Every row gives one point. The ring and each string are closed loops that go straight from each point to the next, and from the last back to the first. Before rounding, they use only three directions, however many columns there are. Count how often each string passes through the ring. Passing back the other way cancels.
In the rows, zero is written as 128.

Ring (9 x 3)
[[150 114 174]
 [148 124 145]
 [131 127 119]
 [112 140 106]
 [100 155 113]
 [ 95 149 133]
 [ 99 117 162]
 [109 100 177]
 [133  99 185]]
String (14 x 3)
[[179 150 162]
 [146 108 134]
 [124 105 122]
 [120 128 129]
 [117 151 120]
 [105 182 104]
 [ 90 182 110]
 [ 98 190 135]
 [112 153 153]
 [111 130 169]
 [119 116 163]
 [115  85 164]
 [140  81 189]
 [175 129 186]]
Times through: 0

Ring (9 x 6)
[[144  88  79 141 136 129]
 [142 110  85 146 167 152]
 [136 143 108 156 175 160]
 [129 160 134 151 163 161]
 [120 154 154 128 131 154]
 [121 133 155 123  92 127]
 [129 113 138 140  68  95]
 [135 101 122 149  67  85]
 [143  84  89 146 104 105]]
String (19 x 6)
[[147  89  85 162 107  98]
 [149  75  65 144 137 124]
 [143  75  65 111 170 165]
 [137 107  96 128 154 154]
 [136 126 113 153 133 131]
 [139 143 107 171 163 144]
 [137 166 117 180 182 158]
 [128 175 134 154 191 182]
 [124 142 133 120 158 172]
 [127 136 132 133 134 147]
 [126 156 150 154 118 130]
 [116 157 172 126 103 139]
 [114 131 164  99  93 141]
 [121 117 148 108  89 129]
 [129 117 130 133  99 119]
 [128  97 124 110  92 124]
 [135  83 116 133  58  84]
 [132  97 110 118 115 133]
 [137 105 108 145 110 116]]
Times through: 3
String (16 x 6)
[[123 152 157 148 101 123]
 [111 162 181 115 105 148]
 [114 136 160  95 115 159]
 [124 119 133 111 120 147]
 [120 118 151 109  84 126]
 [126 111 150 142  38  74]
 [132  93 122 128  73 100]
 [135 107 114 143 101 112]
 [144 104 105 181  76  72]
 [150  79  88 181  61  55]
 [141 105 108 167  88  89]
 [139 113 116 166  88  91]
 [138 110 128 175  48  60]
 [125 105 149 128  42  84]
 [124 113 133 107 110 141]
 [127 129 137 133 110 130]]
Times through: 2

Ring (9 x 11)
[[129 142 145 151 195 117 171 141 148 135 140]
 [124 145 168 165 172 134 174 128 131 124 129]
 [117 142 191 179 133 160 162 104 103 106 108]
 [115 136 187 178 118 165 143  94  93 100  99]
 [116 128 163 165 122 153 120  95  98 103  99]
 [122 122 129 145 149 130 109 110 120 116 111]
 [127 121 109 132 173 115 111 123 137 126 123]
 [134 124  95 122 205 100 126 140 159 140 139]
 [135 133 109 129 216  99 152 149 165 144 147]]
String (22 x 11)
[[126 124 166 158 123 175 131  79  95  96  93]
 [111 123 165 169 101 159 102  86  85  95  89]
 [112 128 148 161 132 130 110 112 110 113 108]
 [119 129 139 152 153 126 122 119 123 119 117]
 [135 121 121 132 172 138 128 108 132 119 118]
 [138 112  86 112 188 117 105 117 147 128 124]
 [135 114  69 108 206  89  99 140 163 142 137]
 [125 127 102 132 194  92 119 146 154 140 138]
 [126 131 121 140 186 108 134 137 146 133 133]
 [137 128 114 128 201 116 145 132 153 134 136]
 [144 130 101 118 226 107 157 143 170 144 147]
 [133 133 128 138 194 120 153 132 148 132 135]
 [121 139 141 154 182 109 150 142 143 134 136]
 [122 147 150 159 195 105 171 152 151 139 145]
 [131 148 163 158 195 131 192 136 145 131 139]
 [131 142 167 158 176 146 179 119 131 121 126]
 [125 136 154 156 164 137 152 118 126 120 121]
 [113 142 172 174 146 133 150 123 116 117 119]
 [108 147 215 197 111 167 165  99  88  99 101]
 [119 139 208 184 109 189 162  79  82  90  92]
 [130 130 162 155 147 163 150  95 111 106 107]
 [126 131 153 154 153 146 142 107 118 113 113]]
Times through: 0
String (27 x 11)
[[126 137 155 156 168 136 157 121 129 121 124]
 [118 143 159 165 169 120 158 136 132 128 130]
 [120 149 154 163 194 103 174 156 150 140 146]
 [136 142 127 137 223 104 178 154 168 146 153]
 [142 133 113 125 222 111 166 142 166 142 147]
 [133 131 126 137 191 120 148 130 146 131 133]
 [120 135 125 148 186  97 135 148 148 138 138]
 [131 129  89 122 221  79 132 160 173 151 152]
 [146 121  69 100 240  88 134 151 183 152 153]
 [141 124  98 117 211 112 139 133 160 137 138]
 [129 130 128 141 181 120 139 128 141 128 129]
 [122 133 110 139 196  86 128 154 157 143 143]
 [133 130  87 120 228  76 136 164 178 154 155]
 [146 128  89 111 238  98 154 149 179 149 153]
 [139 130 122 130 201 125 156 128 151 132 135]
 [128 134 137 146 183 122 150 130 141 129 131]
 [134 134 138 142 189 130 160 126 142 128 131]
 [116 141 154 163 167 115 149 137 132 128 130]
 [114 152 180 179 167 122 176 141 130 128 133]
 [121 152 196 180 159 151 191 121 119 117 124]
 [132 139 175 160 162 163 177 104 119 111 116]
 [127 134 153 153 164 141 151 114 125 118 120]
 [125 136 159 158 158 143 153 113 122 116 118]
 [113 141 173 174 145 134 149 122 115 117 118]
 [112 149 203 190 130 155 170 111 101 108 111]
 [120 148 203 183 141 165 184 106 105 107 112]
 [128 143 181 166 161 157 180 110 119 114 119]]
Times through: 5

Ring (9 x 14)
[[166 130 104 158 132 122 148 102 148 145  97 189  66 131]
 [141 141 113 145 131 130 148 102 129 147  89 203  83 129]
 [113 140 128 128 129 134 129 115 116 137  87 187 114 130]
 [106 139 130 126 124 142 103 126 115 132  90 169 133 134]
 [115 133 123 136 115 153  63 140 125 126  99 139 147 141]
 [133 115 120 143 116 139  59 147 144 117 108 109 139 143]
 [146  99 122 144 123 116  79 145 158 110 111  93 122 140]
 [163  89 120 147 133  92 119 133 169 112 111 101  92 135]
 [173 103 110 155 135  99 140 117 166 126 106 138  71 133]]
String (29 x 14)
[[171  86 113 155 126 103  88 143 176 108 118  80 102 141]
 [160  76 125 143 131  86  99 147 175  99 116  66 108 138]
 [148  77 132 135 133  85 101 149 168  97 113  67 115 137]
 [140 103 126 137 129 109 105 136 151 114 105 113 114 136]
 [140 117 120 142 126 124 103 130 144 124 102 136 112 136]
 [128 106 129 134 124 120  82 145 144 112 105 105 133 139]
 [117 113 132 130 120 130  70 148 136 112 103 107 147 140]
 [124 120 127 133 124 129  93 135 134 122  99 134 128 137]
 [124 136 118 141 117 150  79 132 128 132  98 154 131 139]
 [107 149 122 134 114 164  73 131 113 137  92 171 144 139]
 [ 81 148 140 112 124 148 103 128  98 132  82 180 150 133]
 [ 99 133 139 116 131 125 128 123 113 128  86 170 128 130]
 [119 119 134 125 134 111 133 124 130 123  92 152 113 130]
 [127 132 122 137 127 131 117 120 129 134  93 168 111 133]
 [128 149 113 144 120 155 104 115 121 146  91 193 112 135]
 [126 140 118 139 124 143 110 118 124 139  92 179 113 134]
 [132 123 123 137 128 123 117 124 136 128  97 153 110 134]
 [131 137 116 143 121 145  99 123 129 137  96 169 116 136]
 [114 148 119 137 116 160  83 127 116 139  92 176 134 138]
 [ 94 150 128 127 112 169  58 139 106 133  91 162 162 140]
 [104 134 129 129 114 155  58 145 119 123  97 136 158 141]
 [114 142 115 145 100 184   7 155 123 127 105 125 173 149]
 [120 107 132 130 120 126  66 152 141 108 106  96 148 141]
 [132 106 130 132 130 108 110 135 145 115 102 118 117 135]
 [140 109 123 140 127 117 101 134 148 118 104 122 115 137]
 [141  85 133 132 133  90 107 145 160 101 109  82 117 136]
 [146  85 131 135 134  88 112 142 163 103 110  86 110 136]
 [142 103 126 137 132 104 118 131 151 116 103 121 106 134]
 [154 118 111 153 123 129  96 128 151 128 106 137 104 138]]
Times through: 3

Ring (9 x 14)
[[167 142  91 150 136  99  80 142 133 175 155 157 117 150]
 [172 168  74 167 114 119  97 141 115 159 167 144 128 125]
 [160 180  74 163  99 152 133 129 105 149 173 130 141 101]
 [144 169  80 140 101 175 156 117 106 140 174 126 153  91]
 [136 153  84 120 111 179 156 113 112 135 172 131 159  96]
 [128 116  98  86 138 165 138 111 131 138 163 149 157 120]
 [128 100 114  83 154 143 121 115 146 159 152 157 141 143]
 [136 103 122  99 158 122 108 123 152 179 145 160 125 157]
 [151 119 113 126 151 104  90 134 148 186 146 160 115 160]]
String (24 x 14)
[[139  99  80  73 152 142  98 119 133 121 166 167 162 137]
 [121  85 113  60 162 150 122 110 149 147 153 163 152 144]
 [122  76 121  59 171 136 111 113 157 158 147 168 143 157]
 [141  97 100  86 159 122  91 125 145 151 154 169 140 154]
 [146 130  98 119 136 134 114 126 133 160 158 151 136 134]
 [132 113 139 116 153 123 124 123 156 204 138 151 111 156]
 [139 104 148 121 166  95  99 132 168 222 129 161  95 178]
 [156 112 123 131 162  81  72 141 159 204 138 168 100 179]
 [149 141 129 153 138 110 115 134 147 213 141 144 100 152]
 [152 146 110 149 130 121 115 132 136 188 151 144 115 139]
 [154 152 105 152 125 125 117 132 131 183 154 142 118 134]
 [164 145  78 141 129 117  90 137 124 153 164 154 133 136]
 [179 149  55 146 126 106  65 145 116 134 172 161 140 136]
 [155 142  83 131 128 132 107 130 124 150 164 150 139 128]
 [178 165  47 153 112 123  82 141 105 125 179 152 148 118]
 [166 209  66 192  79 161 148 131  92 152 178 116 139  83]
 [162 157  61 138 114 142 107 131 109 128 176 146 152 112]
 [150 149  83 132 120 147 124 125 119 147 167 142 144 116]
 [132 176 105 150  97 186 186 111 112 167 165 113 141  87]
 [145 144  91 126 123 149 129 122 123 152 164 142 142 118]
 [146 139  86 120 126 148 122 123 123 145 166 146 147 120]
 [121 146 109 112 115 190 181 104 122 154 163 125 152  96]
 [115 122 103  80 128 194 172 100 125 133 166 136 167 101]
 [136 109  82  79 143 154 114 116 128 122 167 159 163 127]]
Times through: 1
String (24 x 14)
[[130 111  78  72 138 171 129 109 123 110 172 154 174 114]
 [123 102  95  67 145 169 134 107 133 126 164 154 166 122]
 [110 106 130  78 145 173 164 102 144 165 150 142 146 125]
 [136 127 108 112 136 146 131 119 135 164 156 146 137 130]
 [142  97  92  82 157 126  90 124 141 140 158 169 148 150]
 [123  81 136  74 172 126 113 117 164 183 139 165 126 165]
 [120  99 158 102 162 128 136 117 167 216 130 150 107 162]
 [133 100 143 109 164 109 109 126 164 209 133 159 106 170]
 [154 102 110 112 164  91  70 137 154 181 144 172 115 174]
 [154 119 124 136 155  90  85 139 155 206 139 161 101 171]
 [147 143 122 149 133 121 123 130 141 201 146 142 109 142]
 [155 145 105 148 131 118 109 134 134 184 153 146 117 140]
 [154 151 102 150 126 125 116 132 130 179 155 143 121 133]
 [161 141  78 134 130 122  93 134 124 149 164 154 137 134]
 [179 155  55 152 123 107  69 145 114 137 172 158 138 134]
 [180 195  64 193  95 124 106 144 103 159 173 133 127 110]
 [153 173  94 163 106 148 141 127 116 170 164 128 130 109]
 [152 148  86 135 122 141 119 127 121 153 165 144 139 121]
 [165 152  55 132 117 138  98 132 108 121 178 151 156 115]
 [159 148  61 127 119 143 105 129 111 123 176 149 156 115]
 [145 174  66 137  94 187 160 115  97 121 182 124 166  79]
 [126 171 101 135  96 201 196 105 108 152 170 112 154  78]
 [134 148 101 125 118 168 156 114 122 157 163 132 144 107]
 [149 128  73 105 133 144 106 124 121 126 170 155 157 124]]
Times through: 4

Ring (7 x 14)
[[173 149 100 150 140 152 106 104 189 139 129 134 134 130]
 [146 152 114 132 123 165 109 101 153 118 146 156 172 139]
 [ 99 142 129  94  93 157 121 117  85  97 157 160 196 157]
 [ 90 136 126  85  85 148 127 125  70 101 152 147 185 163]
 [110 129 111  95  96 125 130 137  93 125 130 114 138 157]
 [146 126  98 117 121 107 124 145 139 147 114  96  99 141]
 [179 137  92 146 144 122 112 127 189 154 113 106  98 127]]
String (23 x 14)
[[156 163 111 148 127 191 103  74 175 117 151 170 185 138]
 [145 160 110 140 116 190 109  75 158 117 149 163 182 145]
 [134 148 112 123 113 162 115 103 137 119 143 147 167 146]
 [110 160 128 114  97 197 112  79 111  91 168 185 223 156]
 [ 96 138 135  86  96 145 120 133  77  92 160 163 200 155]
 [103 128 129  83 102 117 123 155  80 105 147 140 170 150]
 [ 71 137 131  74  71 157 131 120  46  91 158 153 201 172]
 [ 87 128 125  76  84 128 132 143  60 106 144 132 168 163]
 [ 81 130 117  78  73 139 137 127  56 112 139 122 159 172]
 [117 139 106 109  96 150 127 111 109 125 133 123 147 158]
 [130 136 109 112 111 135 121 127 123 127 132 125 142 147]
 [127 138 106 113 105 144 123 117 122 128 132 123 142 152]
 [106 137 103 102  84 153 133 106  94 128 130 114 141 167]
 [ 94 134 110  91  79 147 135 116  76 119 135 119 152 169]
 [110 140 112 104  93 154 126 111 100 118 140 132 160 160]
 [ 70 139 127  76  67 164 134 111  46  95 156 148 196 176]
 [ 77 135 134  74  79 147 128 131  51  91 159 155 200 166]
 [118 131 122  97 111 121 121 147 103 114 141 135 158 146]
 [125 135 119 105 114 129 119 138 115 117 140 136 157 144]
 [122 145 127 109 112 153 113 119 116 103 155 163 190 145]
 [141 168 116 143 114 211 105  60 159 106 161 183 208 146]
 [153 161 115 143 127 185 103  83 168 113 153 172 189 137]
 [147 143 117 124 129 141 109 125 148 119 142 148 161 134]]
Times through: 0
String (29 x 14)
[[197 151  89 168 153 151 103  99 222 154 119 124 113 121]
 [192 163  89 175 144 184 101  68 223 147 128 140 135 128]
 [158 152 102 143 126 166 110  93 171 132 135 139 148 139]
 [147 142 110 126 125 141 113 121 149 127 135 136 147 138]
 [143 137 116 117 127 128 113 137 140 122 137 138 150 135]
 [146 157 118 135 124 178 105  91 156 111 153 169 188 139]
 [133 160 120 130 112 191 108  81 142 104 159 175 202 146]
 [129 154 114 124 107 179 114  88 133 113 150 157 182 151]
 [125 141 117 110 111 145 118 122 119 115 143 143 165 147]
 [118 135 123  99 110 130 119 139 105 111 144 142 166 147]
 [ 88 135 138  78  92 140 123 138  65  89 161 162 203 157]
 [ 67 147 138  78  68 182 126 100  47  78 172 178 232 174]
 [ 87 148 125  93  78 179 126  94  74  96 159 160 203 169]
 [117 140 115 106 101 149 122 116 109 116 141 138 163 153]
 [112 137 116 101  98 144 124 122 100 115 141 135 162 155]
 [ 89 140 117  91  77 162 131 106  73 108 146 138 176 170]
 [109 140 110 104  91 156 127 108 100 119 139 130 158 161]
 [124 134 111 106 107 132 123 131 114 125 133 124 143 149]
 [123 125 114  97 112 107 125 155 106 126 129 115 132 146]
 [131 132 110 109 114 123 122 138 122 128 130 120 135 145]
 [135 137 102 118 110 138 123 119 132 135 126 115 129 149]
 [146 128  92 121 117 115 126 135 142 152 110  90  93 145]
 [162 122  86 126 130  94 125 151 159 164 100  75  68 136]
 [164 119  95 121 139  81 121 168 158 157 104  83  75 129]
 [186 131  81 148 145 108 116 135 196 170  99  82  66 127]
 [179 140  86 150 140 130 114 116 193 159 110 100  92 131]
 [154 139 101 130 127 134 116 123 157 139 125 119 125 138]
 [154 133 105 124 132 115 115 142 153 138 124 117 120 133]
 [186 137  95 147 153 115 108 136 198 153 115 111 100 120]]
Times through: 3
